Each wall is flat, endless, passes through zero and stands at right angles to its row. A trip goes straight from one point to another. List the walls that it crosses, first one first.

Walls:
(1): [17 21]
(2): [62 -8]
Trips:
[12  5] to [76 25] => none
[ 14 -22] to [-3 40] => 1, 2
[23 15] to [19  2] => none
[12 32] to [ 49 -42] => 1
[ 3 -5] to [-42  14] => 2
[-73  28] to [10 45] => 1, 2

Walls:
(1): [ 38 -53 -32  22]
(2): [-79  -1  57 -17]
Trips:
[-38  -5  34  -7] to [-38  14 -32 -37] => none
[ 18 -21  -7 -26] to [ 42  -9 -11 -16] => none
[ -4 -23  45 -38] to [  5  71   0 -50] => none
[ 30 -13 -20 -47] to [-20   8 -12 -14] => 1, 2
[-31  62 -12 -35] to [-11 -55  31  38] => 1
[ 15 -24  -2 -51] to [ 20 -47  21  -1] => none

Walls:
(1): [35 13 -7 -4  7 56 37  7  3]
(2): [ -4 -33 -21  11  30 -17   0   0  23]
(3): [-31 -12  62 -22  19  31  -3  -4 -14]
(4): [ 30 -31  46  25 -44   4 -49  57  56]
Trips:
[ 26   4   7 -13 -57 -47  27 -34 -52] to [ -7   2  12  20 -41  19  36 -25 -33] => 1, 3
[ -4 -43 -32   5  -1  65 -14 -26  14] to [-13  50  42  20 -14 -49   4   2  -3] => 2, 1
[ 19 -31 -16  52 -80 -22  35 -38 -12] to [  5  41   3  17 -21 -46  17   3 -10] => 4
[-94  68   0 -27 -18  13 -49  12 -14] to [  3 -24  30   3  -3 -31  20 -16 -19] => 2

Walls:
(1): [-12 -38  74  -7  29 -34   9 -18 -24  30 -11 -38]
(2): [  7 -17  23 -34   2 -39 -26  39  25 -12 -56  17]
(3): [  -7   18  -40   16   54  -18    3  -36  -13  -20   20 -100]
(4): [ 65  36   1 -21  27 -47  64  42  17  16 -45  33]
(5): [-15  12 -11 -45 -39  20 -41  17   3  -2 -13  75]
(6): [-14 -22 -24 -10  16  29 -39  -3 -18  25  50 -45]
Trips:
[-70 -72  20 -12  -2 -16 -30 -17  24  35  63  26] to [-13  16 -35   1  60 -29 -59   7  16  -3  40  23] => 3, 2, 1
[  9  34  41  26 -47 -84 -30  13  34   1 -91   0] to [-12 -27  32  14 -34   7  50 -16   4 -31  41 -21] => 5, 4, 2, 3
[-23  11 -34  -8  12  21   2  13 -20  -9  27 -42] to [-29  74 -32  55  19  -9  47   7 -17 -32   5 -10] => 4, 6
[  7 -38  28  57  34  18  26   4  60 -17  12  29] to [-19  31  41  57   9  43  38  -2 -21 -52  20  31] => 1, 4
[ 60 -54 -53   8 -34 -46 -15   4  63 -58 -40 -25] to [  3 -18   1  -5  54  24 -14  39 -36 -28  -4  44] => 5, 3, 6
[-42 -11 -26 -12  45 -23 -11 -49 -42  62  25  11] to [-20  58 -20 -16 -13  -6  38  24   1 -37  41 -17] => 1, 4, 6

Walls:
(1): [ 37  11  34  42  47 -37  -7  40  25  25  -6  -2 -36  23   3 -14  14   1]
(2): [ 40  26 -22 -81  -9 -29  27  -6  -5 -40   8  24 -39  12  24  -8   3 -28]
(3): [ 13 -26  21  49   5 -29  32 -34 -35  18  -3 -44  45  31 -13 -14 -13 -30]
(4): [-26 -14 -37  -3 -20 -19  18 -14  13  29 -54  28  -6  54 -15 -19  29 -52]
(5): [-11  25 -13 -13  38  14  25 -25  24  40  21  21 -25 -34  -3 -26 -40  31]
Trips:
[-68 -15  36  31 -41  -9 -18 -72   8  23  -8  24  53   1 -17 -24 -46  -5] to [ -5  43 -13  -7  24  30 -44  32  52 -29   4 -17  18 -24  -2   6  -8  43] => 4, 3, 1
[ 53 -17   7  36 -25   9 -33  74  53  11 -38  34  -1  25  21  18  19 -36] to [  8 -13 -13  -6  15 -11   0  40 -56 -17 -22 -70  22  15   3 -11  -4 -51] => 3, 2
[ 42  12 -45   4 -12 -14 -19 -13  15  41  -3 -50  20  30 -38 -67 -38 -23] to [ 59 -22  27  59  45  -9  34  19 -16  31 -65  72 -15  34 -54  17 -10 -59] => 5
[-54  45  17  37  72 -46 -36  15 -35  27  16 -51 -15  41   0  42   4 -24] to [  9 -32 -33 -21  90 -59   3  10 -10  27  30   0 -33 -69 -54  14  20 -14] => 5, 2, 3
[  0  42 -38  -4  10  18 -33 -43  18  -3  -5  10 -51   6  36  24 -24  21] to [ 25  19  36  -4 -41  92 -23  20 100  14  24  20 -38 -56 -15  31  13  -4] => 2, 1
[ 12  -2 -17 -26  38   0 -58  15  35  36 -28  44 -56  83  62  -3  41 -22] to [-23 -48  62  12   2 -75   5 -30 -23 -17  32   1 -39  44  -5 -29 -25 -30] => 3
[ -3 -28 -19  -9 -18 -13  68 -51 -16 -28  30 -24  19  98  35   1 -20   9] to [ 30 -16  -6 -57  52   1 -22  41  19 -35  11   5 -46  31 -50   4  41 -37] => 1, 3
[ 21  66  39 -27  -9 -34  12  -2  25 -10  18  20 -40  24 -25  30 -16  21] to [ -20    1  -57    0  -28  -54   37 -100   50    7   -9    4   13   21
    8  -18   -2   25] => 4, 1, 3

Walls:
(1): [ 37   7 -58  56  65  17 -11  36   0 -10 -33  17  11  11 -10 -40  16  28
   9   6  -6  45 -41  -6   0  36 -77  -9  69 -26  -1  33]
(2): [ 21  84  13  31  27 -33 -34 -32   3  47  -1 -19  50 -36 -29 -41  29  16
  11  -4 -29  11  39 -67 -66  -8 -50  -8  -3  -8 -30 -35]
(3): [-16  44  38  42   1   6  -9  20   5 -25  19  24  -9  56 -34  -8  14  18
 -15  -5 -11  10 -14 -40 -74 -32 -64   1 -60  -1 -48  20]
(4): [ 20   0   5 -34  16  34  39  15  41 -64  27 -72  23  20  -3  25 -48   0
   4  -3 -20 -18   4 -12 -29   7  49  18  68  25 -46   3]
Trips:
[  3  21 -23  18 -28 -12  47 -16  -1 -46  -7  40  39 -14 -23 -38  36  20
  37 -47  -5 -34  -6  27 -29 -23   1  24  20  28   2 -14] to [ 24 -13  21 -31 -40  13  67 -41  67   2 -29 -72  29  41 -13 -62  44 -19
 -12  13  -7  52  -5  33  18  -7  33  14 -22 -39   8 -28] => 1, 3, 2
[  5  31 -15 -11 -38  29  33  -7  -9 -63  38  17 -23  29  46  -7 -34 -63
  31  -4  -9 -41  35  21 -16  46 -35  15   7 -13 -15 -10] to [ 25 -24 -37   6 -47 -23 -41  25 -16  56   0  -7 -19 -27 -34   3 -47 -57
 -56 -81  13   6  -9  68  26  50  10 -11 -36 -51 -35   5] => 3, 4
[ 24 -56  24 -19  -2   7   4  -4 -15   8 -22  43 -15 -16 -72   3 -44  52
 -15  30   4   8  16 -36   3  48 -61  -8 -13  45   7 -34] to [ 11 -45  17 -20  20 -16  43  45  31  23  36  51  19  20 -10  -6  47 -56
 -56  21 -50 -62  -8  -7 -36 -68  12   5 -26 -74  -6  57] => 2, 1
[ 29  39   4 -13 -56  -1 -51  24 -47  34 -12  27  11 -28  23  31 -14  -7
  52 -19  41  19   1   5  27  40  45  -3  -8 -53  56  39] to [  3 -61 -15  10 -23  19  64  22  46  59  30   9   2   9 -18 -81  53  49
   1   9 -38  55 -11  36 -31  29 -70  38  33 -15 -57 -11] => 1, 2, 3
[  9 -18  21 -29  13  27  49  41 -48 -27 -34   4  38 -53 -18  48  32 -11
 -59  20  24  -6 -33  15 -47 -35 -20   3  87   2   9 -32] to [  -6  -20   17  -52  -48    7  -21  -47   15   50   26   -8  -36  -22
    3   15  -14   10    5 -114   -6  -11   70  -22  -12  -11  -16    3
  -31  -26   19  -78] => 1, 2, 4
[  0  23 -34  27  -8  30   2 -42  23  49   0  -7 -38 -18  21  19  59  40
 -16  15  -6  33 -20  23   7  29  12  -7 -10  46  19 -23] to [  0  16 -20 -23 -15  37  -9  35  49 -49  18  -8   9 -19 -23  11 -50 -38
   4  38 -29  40  16 -34 -32  -1  65 -57 -13  -6 -35   2] => 1, 4, 3, 2

Walls:
(1): [  4  12  10   1  13 -15  49 -42  25  -6  20  24  13 -17 -54  -9 -43  -7
 -17 -57  -6 -38  -8 -16  39 -28  -8 -18 -52 -32   4 -31 -17 121 -41  30
  20   6  -7  44  -6  30  40  -7 -13   4  27 -61]
(2): [-38  15  29   2  -7 -35 -64  -4  -1 -53 -47   9 -17  11 -25 -33  22   4
  26  43  23  24  24   2  19   8  75 -48 -36 -28  21  20  28 -47 -31 -54
  15 -12  11 -49 -19  12   7  21   2  -7 -27   3]
(3): [ 35   5 -35 -17   1  13  -3   4  27 -28  -9  12  59  41 -50  29   7  28
   3  52  44 -43 -22   6  56  33 -57  -9  -3 -24  23  62 -28 -33  23   4
  20  -4 -31  18  35 -11  -4 -17  18  31 -66   7]
(4): [-23  52 -30   8  -4 -25  35  32  45  38 -21 -34 -11 -28 -28  14 -27   7
  35  15  49  15  11  14  27  -1  30  10  -5 -33  20  33  33  28 -31  19
 -35  13  46 -10  22 -18  40  -5 -32  32 -62 -25]
(5): [-12  42  23 -37  -2 -31  24  31  20   3  26  24  -8 -20 -22 -11  38  19
  -8  -3 -14   2  36  37  25   6  17  29   6  14  12  21  45  42 -32  25
 -44  19 -40  24  33   7  35 -36  20  37  20  10]
(6): [  6 -79   7  41  21  12  -5 -11 -34  28  29  16 -63 -28   8 -18   0  28
  13   8   5 -44  -5  40   2  -3  30  12 -27 -27   4  18  -2  49  40  -6
 -44 -35  47  -1  30  30  39  15  15  41   1 -32]
(7): [ 43  38  -6  51  28 -14  -3 -36  17 -12  -9 -17  39  22 -27  15  -7 -66
 -33 -14   1 -21  60  11   3 -28  36 -11 -17  28 -55 -47 -55  -4  35 -10
  56 -13   6  26  30  37 -23 -24   5 -22 -27  11]
(8): [ 27   6 -32  19  -8 -46 -15 -82 -16 -39 -38 -10  46 -21 -27   0 -17 -11
  29  -2  -9   5  18 -29 -31  50 -40   0  35 -13  36 -15  26 -14  13 -42
  25  17 -38  -6   2 -17  15  -4  42  -7  11  -2]
(9): [ 41  58 -35  37   0   4 -25  24  52  15   3 -19 -62  35  -8  -6 -38 -30
   4  38  28  16 -20  33 -24   0 -11  -6 -28   9 -21  14 -31  -9 -18  -7
  -5  10  13 -32  -9  45 -40   7  12  21 -50 -14]
(10): [ 17  39 -28   1 -13 -13 -22  -6   7  15  47   0  -9 -20  20 -20  80  -8
  -7 -14   7 -23 -36  29   1 -24   3   1  -8  19 -37 -49  69 -44  -5   5
  77  15  -8 -36 -50  12  67 -40  -2  -7  -5  -4]
Trips:
[  0  11 -30  29  45 -10   7 -19  -4   0 -31  -6 -46  -7 -57  14   5 -22
  35   9 -21  -7 -57  -9  31  28   7  34  10   0   6  17  -6  34  16  26
  15  13   4   2  27  18   0  57   9 -55 -26   7] to [  2 -27   3 -12  11 -59  10  19 -49  -1  13 -15  51 -22 -31 -21  25  37
 -14   4 -11 -42 -16 -13  12  12 -26  -1   9  17 -37  45 -48  26   3  24
   3  35  12 -20  22  16 -36  14  52 -26 -22  11] => 4, 9, 5
[  1 -11   8  -3   6  19 -13  -6  -6   2  13  24  29 -19 -46  17   1  29
 -12 -44  21 -17  18  48  12 -57 -15  40  16 -30 -38 -25  -2  30   3  23
   7 -29   4 -22 -39  23 -45 -15 -38 -42   5  12] to [-24  34 -17  36 -14  19  -4   9  20  19   1 -36  -1   6 -25   7   0 -42
 -13 -15  25 -28 -41  12 -24  20  22  26  -5  -1 -16  -6 -11 -10  18  -6
  -6 -14  -9   3   6  12 -34 -15 -50   3  -5  31] => 6, 9, 4, 1, 3
[-23  -7  38 -58 -36   5  32  10  57   6 -45  -6  29  52 -50 -10 -18  32
  70  33 -19 -25  -7 -12 -25  29 -36  15  20 -45  33 -33  22  31 -48  62
  16  28 -31 -26   8   9  15 -30   2 -37  33 -30] to [ -9   5  46 -57   1 -16 -47   4 -33  -2  -2   4 -12  -9  -6   8  37   6
 -41 -34   1 -20  -1  15 -31 -17   4 -43  42   4  41  28 -37 -34  -3 -25
 -72  14   9 -37 -15   5 -48 -40  10 -13  11  35] => 2, 4, 1, 3, 8
[100  19 -15 -48  -3 -55  18 -29 -40  -1 -53 -32  -8  23  -7 -73  26  -4
 -40 -37  -4  15 -25  10  63  -4  39  -1 -22   6  21  52  -9  -6  33 -45
  -5 -11  27  -1 -12  45  -5 -35  42 -35 -40  70] to [-50   8  11 -60  29  -5 -23  -4  -1   8 -17  16 -32  74 -24 -53   8  71
  -5 -40 -25  36 -12   2  22  17 -35 -54  13  27  18  -8  20  27 -15 -18
   3  90 -11 -15  30 -11   5 -14  85  36 -60   1] => 7, 10, 4, 1
